Every row gives one point. The points of each table are mixes of a few directions, plus a little noise. Count the directions of each table, and those that both share. Where both have some left over, give the other angles between the two spaces (their principal angles), to ten degrees, smallest first.

First, 7 rows:
[[ -5  14]
 [  9 -27]
 [ -8  28]
 [ 18 -59]
 [-11  37]
 [-11  37]
 [ 10 -29]]
Second, 4 rows:
[[-20  60]
 [  9 -28]
 [  6 -17]
 [  5 -15]]
Directions: first 1, second 1, shared 1

First:
[[ 12 -11   9  14 -11  -6]
 [ 30 -27  23  35 -26 -13]
 [ 34 -30  26  40 -30 -15]
 [-18  16 -14 -21  16   8]
 [  1  -1   1   1  -1  -1]
 [-59  53 -45 -69  52  26]
 [  0   0  -1  -1   1   0]]
Second:
[[-12 -13  23  21 -17  14]
 [  2 -25  10  16 -32  18]
 [ 21  38  22 -16  25 -18]
 [-40 -30 -22  20  -5  13]
 [-29 -45 -43  13 -23  16]
 [ 11   4  39  13 -14   8]
 [  5 -26 -31  -5 -21   7]
 [  5  36 -26 -30  47 -28]
 [ 39  61  28 -32  40 -31]]
Directions: first 1, second 3, shared 0; angles 40

First:
[[-37  40  56  34   4  -6 -72 -37 -95 -56  33]
 [ -5   5   8   4   1  -1  -9  -5 -12  -9   4]
 [ 34 -39 -54 -32  -5   6  69  34  90  54 -31]
 [ -3   3   3   3   1   0  -5  -2  -6  -4   1]
 [ -2   2   2   1   0  -2  -3  -1  -3  -3   1]
 [  9 -10 -15  -9  -1   1  19   9  25  15 -10]
 [ 12 -12 -17 -10  -1   1  21  11  28  18  -9]
 [ -8   9  12   8   1  -2 -16  -8 -21 -12   7]
 [ -1   2   3   2  -1  -1  -4  -2  -6  -3   2]]
Second (11 x 11):
[[ 14 -28 -30  -4 -23 -15 -51 -30 -21  17  -3]
 [  7  -4  -1   7 -33  16   4  17 -28  37  14]
 [  4   7  21  -8  11 -13  19 -13  57 -30 -30]
 [  6 -26  -7   8 -17 -31 -52 -57 -20   6  -1]
 [  2  -2   0  -2  -9  11  52  30 -24  35   6]
 [ 15 -15 -32  -9 -24  21  19  37 -16  48   7]
 [-30  18  13  13  47 -10 -14 -16 -15 -39  21]
 [-31  29   7  18  51  22   1  24  21 -29  38]
 [ 19  -2   4  -1 -53  16 -12  13 -23  26  -7]
 [ -8  12  18   4  25   0  34   6  43 -15  -2]
 [  1  12   7 -25  24 -17  -1 -11  26 -56 -43]]
Directions: first 1, second 6, shared 1

First:
[[  7  51 -25  -1  49 -30 -10 -59  11 -38 -26  23  -9  11 -39  13   5  57]
 [ -7 -39  47  19 -25 -65  -6  -1 -14 -10 -31 -33 -10 -16 -14 -39 -25  -1]
 [-14 -13 -56 -27  38   1  32  11   3 -25  -2 -17   4  65 -69  -6  -6  15]
 [-16 -35  16   4  -5 -35  11 -21  -4 -32 -23 -36  -2   4 -41 -27 -18  19]
 [ -5  42  -8  14 -16  44  -1 -26  10  19  29   8  16 -15  10  22  26  35]
 [ 17  16 -19 -17   3  64  -4  36   6  33  34  37   5  -5  59  34  18 -46]
 [  5 -14  13   0  -1 -18  -6  12  -5   0 -11   0  -7  -5   9  -8  -9 -18]
 [ 21  61  31  39 -21 -38 -41   5  -9  49  -4  32  -9 -35  41   2  14  14]
 [ -7 -20  16   2 -34  48   7   7   2  15  27 -10  13 -23  32   7   7 -19]
 [  1 -49 -14 -33  12  29  18  36   0 -12   6  -4  -1  19  11   2 -12 -55]]
Second, 9 rows:
[[ 11 -35  14 -17  21 -32  -6   9  -4 -27 -29   5 -18  -3   9 -10 -23 -39]
 [-11  58  -8  33 -53  66   1   4   4  68  60   2  29 -16  24  22  42  38]
 [ -7  49  -2  30 -50  59  -2   8   3  65  54   5  25 -19  30  20  36  26]
 [ -7  17 -10   7  -7  12   5  -8   2   8  12  -4   9   4 -11   4  10  22]
 [ 11 -43  12 -22  32 -43  -5   5  -5 -40 -40   3 -21   4  -1 -14 -30 -38]
 [ 16 -49  20 -23  28 -43 -10  15  -7 -36 -41   7 -24  -5  17 -13 -32 -56]
 [ 13 -35  18 -16  17 -29  -9  14  -5 -21 -27   7 -18  -7  19  -9 -22 -45]
 [ -7  16 -10   7  -6  11   5  -9   3   7  11  -4   8   6 -12   4   9  23]
 [-20  23 -38   1  19  -3  21 -40   8 -25   0 -19  10  36 -74  -2   7  69]]
Directions: first 5, second 2, shared 2

First (11 x 32):
[[  2   8  -7  -6   6  16   1 -27 -20  -2  -7  -9 -17   7  15  13  -6 -19
   11 -15  -6 -31  -2  -6 -11 -10  21   0  18  10  -1  -9]
 [ -7   2 -15   7  19 -16 -29  26   9  -5  29  42 -15   8 -38  24  13  23
   -6   6 -45  39  46  30 -71   9  51   8  26  51 -11  36]
 [-22  32 -18   0 -20  43   1 -21 -40  13  25  33 -65  -9  -7  51  23   8
   -6  17 -18 -32  25  29 -47   6  36  35  10  45   9  29]
 [ 26  -8   2   2 -19  47 -17  -3 -64  12  24  21 -29  19  21  35  13  30
  -14 -17  23 -16 -36   9   5   7  18   3  46  -5  19  40]
 [ 10  -9  11 -11  11 -11  20 -25  15  -9 -40 -53  33   1  31 -37 -27 -40
   19 -20  21 -27 -28 -39  50 -18 -30 -22 -16 -40  -4 -52]
 [-17   8   7  -5  -8 -12  29 -11  29  -1 -25 -29  17 -20   5 -28  -9 -26
    8  14  14 -13  -3 -17  36  -6 -43   2 -48 -24   0 -37]
 [  7  -8  19  -4 -21   8  25  -9   0   5 -23 -35  23  -8  29 -28  -9 -11
   -1  -1  46 -19 -45 -25  73  -3 -58  -9 -30 -55  12 -27]
 [-10   7   3  -3  -3  -7  16  -7  16  -1 -13 -14   7 -11   2 -13  -5 -15
    5   9   4  -8   2  -7  15  -4 -19   2 -25 -10  -1 -20]
 [  9  -7   4  -7  13 -10   7 -14  10  -8 -23 -29  21   5  16 -20 -18 -25
   13 -16   6 -12 -12 -22  19 -12  -9 -16  -1 -17  -5 -29]
 [ 12 -28   4  16  15 -44 -36  64  34  -6  30  40  32  11 -43  -7  11  48
  -20   7 -20  85  21  23 -28  19  10 -11  15  12 -11  41]
 [-10   2  -9   8   5 -14 -17  28  13   0  24  35  -9  -1 -33  14  13  24
  -10  16 -27  36  34  26 -43  12  23  11   5  32  -6  29]]
Second, 9 rows:
[[ 14 -20  12  -2  14 -28   4   7  28 -10 -23 -30  46   5   9 -38 -18 -13
    8 -13  15  13 -20 -25  38  -8 -29 -24 -11 -34  -7 -29]
 [  3  -2   2  -1  -1   1   1  -3  -2   0  -3  -5   3   2   5  -2  -2  -2
    1  -3   5  -4  -6  -4   8  -1  -4  -3   1  -6   1  -2]
 [-28  12 -15   9  12 -30 -13  30  35  -3  24  40 -10 -12 -51  12  15  18
   -7  29 -47  44  62  33 -65  12  28  17 -11  51 -14  23]
 [  1  -7   3   1   9 -19  -1  10  20  -5  -6  -6  19  -1  -6 -15  -6  -3
    2   0  -3  15   3  -5   4  -1  -8  -8  -7  -5  -6  -8]
 [ -1  14  -6  -2 -17  40   1 -19 -42  10  12  11 -39   1  13  31  11   6
   -4   0   6 -32  -8  10  -9   2  15  16  16  11  12  17]
 [-17   0  -7   7  17 -42  -9  31  47  -8   9  19  15  -8 -40  -9   4   7
   -2  19 -34  47  44  16 -38   6   9   3 -16  27 -16   6]
 [-11  36 -18  -2 -39  86   0 -39 -90  24  35  38 -95  -1  17  77  30  18
  -12   7   2 -64  -2  31 -38   7  44  41  34  40  25  47]
 [ 21 -23  17  -5  10 -19   7  -1  17  -8 -29 -40  48   7  23 -40 -23 -18
    9 -21  28   1 -36 -33  55 -10 -36 -29  -8 -48  -3 -35]
 [ 18 -11  10  -5  -3  10   8 -15 -14   0 -18 -27  15   7  29 -15 -12 -12
    4 -18  28 -21 -37 -23  43  -8 -21 -14   4 -34   6 -19]]
Directions: first 4, second 2, shared 2

First, 10 rows:
[[ 21   5  21  41 -31 -30 -19  32 -13 -19  -2 -16  17   6  17 -29 -31  22
  -29   1 -22 -33  -9 -29 -20   8  34 -13  43  -9   7 -29]
 [-31  -4  -3 -40  10  10  22 -21   7   8   3  11  -8   0 -22  -5  41  31
   45 -17  14   6   3  17 -38 -25   8  -6  15  13  17  29]
 [ 20  -9   5 -36 -19  62  34 -36 -36  19 -11   1   7   8  19  63  12  -6
  -59  23 -47  27 -43   4  71  28 -54  35 -15 -14  19  24]
 [-39  -5   3   7  48 -34  10  51  34 -11 -18  -8 -17 -13 -41 -47 -11 -15
   17 -23  62  -2  39  -9 -51 -57  36 -37 -18  13 -11 -66]
 [ 17  -6 -11   5  -1   4  -9 -22  13   5  31  23 -11   0  18  20   0 -13
   15  15  -7   4  -5  29  22  12 -12  14  -4  12 -13  42]
 [-17  -3   8  17  24 -38  -5  51  24 -26  -5  -2 -17 -10 -17 -42 -22 -12
    1  -6  38 -13  23  -6 -34 -38  40 -27  -6  14  -7 -49]
 [ 14   4   2 -30 -22  45   9 -14 -40  -4 -30 -13   5   2  13  47   5 -21
  -63  25 -32  21 -30 -10  72  36 -48  32 -39 -22  15   5]
 [-18  11 -26   7  24   0  -5 -35  12  45  -2  -9  21   2 -26  -2  21   5
   64 -34  22  11  34  -6 -26   9 -19  -7  -5 -14 -21   8]
 [ 58 -12   6  37 -32  14   2 -39  -4  31  51  20  18  13  51  36 -23  14
  -22  18 -59  -9 -33  17  33  31 -14  20  53   3  -9  45]
 [-24  18  -5  -5  -2 -35 -39  32   4 -47 -20  -9 -14  -9 -16 -40  10  -4
   28   0  32 -15  22  -7 -27   0  26 -11 -24   0   3  -8]]
Second, 8 rows:
[[-25  14   6 -26 -42  -2 -10  16 -14 -30 -22  33  -8 -15  27  10  30  11
   24   2   9  -8 -22  -8   2  14   3   3 -30 -19  28  27]
 [ 32 -10  11  63 -28  30   0   2 -24  28   7  -6  57  24  21   8 -78 -18
  -72  -5 -15 -12 -15 -72  21  41 -15   0 -22 -61  -4 -35]
 [  8 -13   0  16  34   0   4 -31  23  37  28  -5  11  -5  -8  16  -6  12
   19 -13 -15   3  14  10 -11   5  19 -27  28  27  -4 -24]
 [-13  11   5 -29 -22 -12 -30 -18   0 -25   3  21 -12 -24  23  23  44  32
   49   7 -21 -11 -14  20  -2  33  30 -15   6  23  35  27]
 [-33  13 -21 -43  10   2  -6 -20   6  -3 -13  11 -18 -11 -16   7  53   1
   63  -7  25  16  14  25  -7  -2 -16   8 -27   6   1  40]
 [ 14  -2 -15  -4  29  -1  -2   5  -6 -20   0 -52 -11  30 -52 -53 -19 -21
  -37  14  12   5  25  10 -10 -30 -16  26  11  10 -30   6]
 [ 55 -19  -2  41  62 -16  36  -3  29  53  26 -33 -18  -1  -5  15 -27 -25
  -44  12 -35  22  17  50  36 -42 -20   6  71  54 -57 -48]
 [-39   4  16 -19 -42   0   9  48 -15 -40 -30  31  -2   1   9 -27   3   8
   -1  -8  39 -15 -20 -35 -29 -20  15  -2 -38 -39  31   7]]
Directions: first 6, second 6, shared 3; angles 50, 50, 80

First (8 x 32):
[[-10  13  24   0  20  -1  -6   5 -19  18  10 -13 -10   0 -14  13  -3   0
    1   6 -14  18 -18  -5   5   7 -16  15  14   7  -1 -17]
 [ -2 -23 -66 -31 -95  15  64  19 -66 -82  11   0  25  42  -9 -15  17   0
  -22  -7  10 -19  16 -33  13 -64 -19 -49 -30 -10 -24  13]
 [  8  -8 -23  -7 -11   9   7  -2   4 -15  -5   4  14  -2  16  -6   5  -5
  -11 -10   7 -14  19  -7 -12  -5  -5 -22  -9   0   7   5]
 [ -7  11  23   1  21   0  -9   3 -14  19   8 -12 -11  -2 -11  12  -4   0
    1   7 -14  16 -14  -4   3   9 -15  14  14   6   1 -16]
 [ -5  12  20  15  34 -10 -18 -13  33  31  -9   5   1 -18   5   0   2   1
   15 -11  19  10 -13  24  -5  25  16  16   5  15   7   1]
 [  8  -4  20  17  10 -15 -23  -5  37  17  -8  12 -20  -6   0  -4 -13   6
   15  15  -6  -6   0  20   6  15  35  26   3 -17   0  13]
 [ 16  -8   0   3  14   5 -19  -3  26   6  -7   5  -5 -12  18   0  -9  -4
   -7   6 -14 -15  22  -1 -13  13   5  -1   4 -12  14   3]
 [ -8   7   3   2   4  -4   4  -3  -2   5   0  -1   6  -1  -4   0   6   1
    6  -8  13   9 -11   6   1   2   0   2  -1  12  -2  -2]]
Second, 8 rows:
[[  9  -2  12 -11  17  16 -14  10 -22   6  12 -17 -16   0   1  17 -14  -7
  -21  20 -46  -2  14 -29  -7   4 -33   0  19 -13  10 -21]
 [-14   3 -20  18 -27 -26  23 -16  36  -9 -19  28  26   0  -2 -27  22  11
   33 -33  74   3 -22  47  11  -7  53   0 -30  20 -16  34]
 [  4  -1   5  -5   7   7  -6   4 -10   3   5  -8  -7   0   0   7  -6  -3
   -9   9 -20  -1   6 -13  -3   2 -14   0   8  -5   4  -9]
 [ -5   1  -8   7 -11 -10   9  -6  14  -4  -7  11  10   0  -1 -10   8   4
   13 -13  28   1  -9  18   4  -3  20   0 -12   8  -6  13]
 [-13   3 -19  17 -26 -25  22 -16  34  -9 -18  27  25   0  -1 -25  21  10
   32 -31  70   3 -21  45  11  -6  50   0 -29  19 -15  33]
 [  7  -1   9  -9  13  12 -11   8 -17   4   9 -13 -12   0   1  13 -10  -5
  -16  16 -35  -2  11 -22  -5   3 -25   0  14 -10   7 -16]
 [ 10  -2  14 -12  19  18 -16  11 -25   6  13 -19 -18   0   1  18 -15  -7
  -23  22 -51  -2  15 -32  -8   5 -36   0  21 -14  11 -24]
 [  4  -1   5  -5   8   7  -6   5 -10   3   5  -8  -7   0   0   7  -6  -3
   -9   9 -21  -1   6 -13  -3   2 -15   0   8  -6   4 -10]]
Directions: first 4, second 1, shared 1

First:
[[  2 -35  28 -21  -1   9  -1  -3  12  11  28   7  25   3  10   9 -16  21
   27  16  -4  12  14  -5 -13  26  24  11   8  21  38 -25]
 [  6 -41  27 -14  -4  10   7  -5  20   9  30  13  40   4   5  16 -17  25
   27  17 -14  11  16  -8 -15  14  17   8   9  17  45 -32]
 [ 21 -53  18  17 -12  10  43 -12  50  -2  30  39  90   5 -17  40 -18  36
   21  18 -55   1  21 -18 -22 -39 -15  -2   7  -2  63 -52]
 [  3  17 -19  19  -1  -5  10   0   2 -10 -16   3  -1  -2 -12   1   9  -9
  -17  -9  -8 -10  -7   0   6 -30 -22  -9  -5 -17 -17   9]
 [-16  80 -49  16   9 -18 -25  12 -47 -14 -55 -33 -90  -7  -2 -37  32 -50
  -48 -33  39 -17 -31  17  32 -10 -22 -12 -15 -25 -89  66]
 [ -7  36 -22   7   5  -8 -12   5 -21  -6 -26 -15 -41  -3  -1 -17  15 -23
  -22 -15  18  -8 -14   8  14  -4 -10  -6  -7 -11 -41  30]
 [-21  25   8 -38  12  -2 -47   9 -43  14  -7 -36 -73  -2  27 -33   4 -17
    2  -5  55  10 -10  15  11  66  37  13   0  22 -32  32]
 [  6 -11   2   7  -3   2  12  -3  12  -2   5   9  23   2  -5  10  -3   8
    3   4 -15  -1   5  -5  -4 -13  -6  -2   1  -3  14 -12]
 [  6 -16   6   4  -3   3  12  -4  15   0  10  12  27   2  -5  12  -6  11
    7   6 -16   2   7  -5  -6 -11  -3   0   3   0  21 -16]]
Second (11 x 32):
[[ 27 -22  13 -16  -7  16 -12 -13   2  22  32   9  33   0   5  16 -23   8
   29   5   0  10  10 -15 -16  24  13   1   1   5  43 -24]
 [ -9   2   5  -9   3  -2  -8   3  -7   1  -1  -8 -16   0   6  -8   2  -1
    0   1  10   3  -1   5   2  14  10   4   1   8  -7   6]
 [ -8  11 -12  16   1  -8  13   4   5 -13 -17   1  -5   0  -8  -3  12  -4
  -17  -4  -9  -8  -5   5   7 -26 -16  -4  -2  -9 -19   9]
 [-25  13   0  -5   7 -10  -5  11 -10  -9 -17 -14 -37   0   6 -18  13  -5
  -13  -1  14  -2  -6  13  11   8   7   6   2   8 -30  19]
 [-50  20  10 -25  16 -16 -22  21 -27  -9 -24 -33 -79   1  21 -40  20  -8
  -16   2  39   4 -10  27  19  40  29  17   6  26 -51  36]
 [-36  30 -18  20   9 -22  16  17  -3 -29 -42 -12 -44   0  -6 -22  30 -11
  -39  -7   0 -14 -13  20  22 -31 -17  -1  -1  -6 -57  32]
 [ 61 -49  28 -32 -15  36 -25 -28   6  48  69  21  75   0  10  37 -50  18
   64  11  -3  22  21 -33 -36  48  27   0   1   8  95 -54]
 [  3  10 -19  30  -3  -6  24   0  14 -16 -16  11  15  -1 -17   8  10  -3
  -19  -6 -23 -12  -3  -1   4 -46 -30 -11  -4 -20 -11   2]
 [-33  23  -9   8   9 -17   6  15  -7 -21 -32 -14 -44   0   0 -22  24  -9
  -29  -4   8  -8 -10  18  18 -12  -5   3   1   1 -47  28]
 [ 67 -47  20 -18 -18  35 -13 -30  14  42  65  28  88  -1   1  44 -48  18
   58   9 -15  17  21 -36 -36  26  13  -5  -1  -1  95 -56]
 [  3  10 -19  29  -3  -6  24   0  14 -16 -16  11  14   0 -17   8  10  -3
  -19  -6 -23 -12  -4  -1   4 -46 -30 -11  -4 -20 -12   2]]
Directions: first 2, second 2, shared 1; angles 30

First, 11 rows:
[[  8 -11  31  -1  16 -84 -70  -5 -19  15 -50  23 -43 -48  31 -19  -6 -71
  -27  27  19  37  46 -80 -68  38  47  -7 -19  68   2 -13]
 [ 10  25   5   4   3  -5   7   3 -27  -2   3  -3  -9   9  -5  -1  15 -10
   -5 -17  -5  -6   0 -15  32   1 -11  -7   7  -1  -4  24]
 [ -6 -32   8  -4   4 -33 -39  -5  21   9 -26  13  -9 -31  19  -6 -19 -20
   -7  31  13  23  21 -20 -65  15  32   3 -15  30   5 -32]
 [-17 -58   1  -9   0 -23 -43  -7  49  10 -27  15   3 -38  23  -3 -35  -6
    1  48  18  27  19   0 -95  13  41  11 -21  29  10 -55]
 [  8  27  -1   5   0  11  20   3 -23  -5  12  -7  -1  18 -11   1  16   3
    0 -23  -8 -13  -9   0  44  -5 -20  -5   9 -13  -3  27]
 [  7  22  -2   4  -1  11  18   3 -17  -3  11  -6   0  15 -10   1  12   3
    1 -19  -7 -11  -9   2  36  -5 -17  -4   8 -12  -4  21]
 [ -8  -4 -20  -2 -11  49  36   0  23  -7  27 -12  28  22 -15  11  -4  45
   17  -6  -9 -18 -26  52  22 -21 -21   7   7 -38   1  -4]
 [  9  31  -2   5  -1  17  25   4 -24  -5  17  -9   1  22 -13   2  17   7
    1 -27 -10 -16 -12   4  52 -10 -24  -6  11 -17  -5  30]
 [ -4   0  -9   0  -5  23  17   0   9  -4  13  -6  12  11  -8   6   0  21
    7  -5  -4  -9 -13  24  14 -11 -11   3   4 -18  -1  -1]
 [ -9 -19  -7  -3  -4  13   1  -1  25   0   3   0  12  -2   1   4 -12  17
    7  12   1   2  -5  21 -20  -5   4   6  -4  -7   4 -19]
 [  5  23  -5   3  -3  21  26   3 -16  -6  18  -9   6  22 -13   4  14  13
    3 -21  -9 -16 -14  12  45 -11 -22  -3  10 -20  -4  22]]
Second (11 x 32):
[[ -4  -1  18 -10  24 -23 -16 -11  15   9 -25  10 -23 -13  18  -2  -5 -15
  -10  -1   0   7  12 -42 -39  -2  26   0 -17  24   4  -7]
 [ -2 -15  15  -6  -2 -31 -40  -3 -13   1 -15  10  -2 -19   7  -2  -7 -35
   -1  46   2  32  25 -12 -43   7  13   4   4  31   3 -14]
 [ -1  -6   0   1   8  -7   0  -2  19   6 -11   3 -11  -9  10  -4  -5   5
   -7 -16   8  -7  -1 -16 -13   7  15  -2 -14   4   1  -8]
 [  2 -35 -30  20 -15  -3   7  11  40   8  -4   0  -2 -24  12 -15 -18  29
  -10 -34  35 -23 -11  13  -3  41  18  -6 -24 -12  -4 -27]
 [  2  77  15 -17   9  63  57  -6 -56 -22  46 -20  22  73 -41  28  41  14
   24  -9 -58 -13 -25  27  92 -73 -66   4  46 -40  -2  67]
 [  3 -33 -26  17 -19  -5  -1  12  25   5  -1   0   4 -21   7 -13 -15  19
   -6 -16  29 -13  -6  18  -4  37  12  -4 -15  -9  -3 -25]
 [  2  49   2  -7   9  47  51  -3 -20 -11  29 -15   9  48 -23  15  25  25
   12 -31 -31 -24 -26  15  67 -43 -39   0  19 -34  -2  42]
 [ -2  13  19 -12  10  -8 -13  -7 -18  -2  -5   4  -3   5  -1   6   6 -22
    2  24 -15  18  12 -15 -13 -18  -2   4   9  15   3   9]
 [ -2   9  21 -12   5 -13 -23  -6 -25  -4  -5   5   1   2  -2   7   5 -31
    4  39 -15  27  17 -11 -19 -16  -3   5  14  20   3   6]
 [  2 -21 -16  11 -15  -5  -6   8   9   1   1   0   6 -14   2  -7  -9   6
   -2   0  16  -2  -1  16  -3  22   4  -2  -4  -3  -2 -15]
 [  1 -36 -18  14 -15 -17 -16   8  24   7 -10   5  -1 -29  12 -13 -18   5
   -8  -2  29  -2   4   6 -23  37  20  -3 -16   5  -1 -29]]
Directions: first 2, second 3, shared 1; angles 60

First:
[[ -2 -12   5  11   5  -7  -3  16   0   6  10  -9 -28  -5   6   2 -10 -11
    3  -5  -6  20   8  23  10   2  -8   6  12  -5   1   6]
 [ -1 -10   4   9   4  -6  -3  13   0   5   8  -7 -22  -4   5   1  -8  -9
    3  -4  -5  16   6  19   8   2  -6   5   9  -4   1   5]
 [ -5 -34  13  31  13 -21  -9  43   0  18  27 -25 -76 -14  17   5 -27 -30
    9 -15 -16  56  22  65  27   6 -23  16  32 -12   4  16]
 [  6  41 -16 -38 -15  25  12 -53   0 -21 -33  30  93  17 -20  -6  33  37
  -11  18  19 -69 -26 -79 -33  -7  28 -19 -39  15  -4 -20]
 [  6  40 -16 -37 -15  24  11 -51   0 -21 -32  29  91  17 -20  -6  32  36
  -11  18  19 -67 -25 -77 -32  -7  27 -19 -38  15  -4 -19]
 [ -6 -42  16  39  16 -26 -12  54   0  22  33 -31 -95 -17  21   6 -34 -38
   12 -19 -20  70  27  81  34   8 -28  20  40 -15   4  20]
 [  1   9  -4  -8  -3   5   3 -12   0  -5  -7   6  20   4  -4  -1   7   8
   -2   4   4 -15  -6 -17  -7  -2   6  -4  -8   3  -1  -4]
 [  1   8  -3  -7  -3   5   2 -10   0  -4  -6   6  18   3  -4  -1   6   7
   -2   3   4 -13  -5 -15  -6  -2   5  -4  -8   3  -1  -4]]
Second:
[[-11  20   1 -30   7  42 -10  31  39  20  61 -50 -37 -10   0 -20 -30 -18
   49   8  27   6  15  35  10   9  19  43 -24 -17 -26  34]
 [-27  27 -12 -40   0  52  -6  17  43  26  14 -19  13 -17   6 -56 -13 -22
   42  22 -10 -15   1 -22  -8  -2  51  64   7   6 -65   5]
 [ 27 -11  20  33 -18 -19   3 -23 -20  -1 -34   7  39  29  11  -2  16   2
  -16 -11  -9  -3  -7 -25  -1  19  17 -21  18  28  30 -15]
 [-17  -1 -25   1  23 -12 -10   4 -12 -21  -2  25 -19 -21  -3  30  -1  25
  -39   0 -10  10 -14  19 -12 -12 -52  -7  -8 -39 -10   7]
 [ 17 -30  11  14  -4 -24  20 -25 -37  -3 -43  41  12  17 -17  22  37   1
  -19  -2  -5   0  -2 -22  -9 -14  -5 -42  32  38  35 -42]
 [ 18 -33  16  10 -13 -43  33 -21 -35 -11 -30  35  -3  11 -26  33  28   0
   -6  -7   6  -2  14 -13  12 -26 -14 -64  11  35  54 -38]
 [-10  26 -10 -16  28  67 -39  29  34  29  55 -47 -30  -2  17 -20 -25 -10
   20  10  18  19 -12  42 -21  36  15  72  -4 -28 -48  40]
 [-10  10  -9   2  -5 -23  -1   7   6 -21   9  -6   1 -16   7   5 -21  13
   -9  -8  -5  -5   5   6  18  -8 -22 -10 -30 -30   0  19]
 [ 13  -8   8  24 -17 -38  10 -17 -18 -17 -30  15  27   9   4   8   6  11
  -22 -13 -13  -8   0 -21  11  -1  -8 -35  -1   6  29 -10]]
Directions: first 1, second 5, shared 0; angles 50
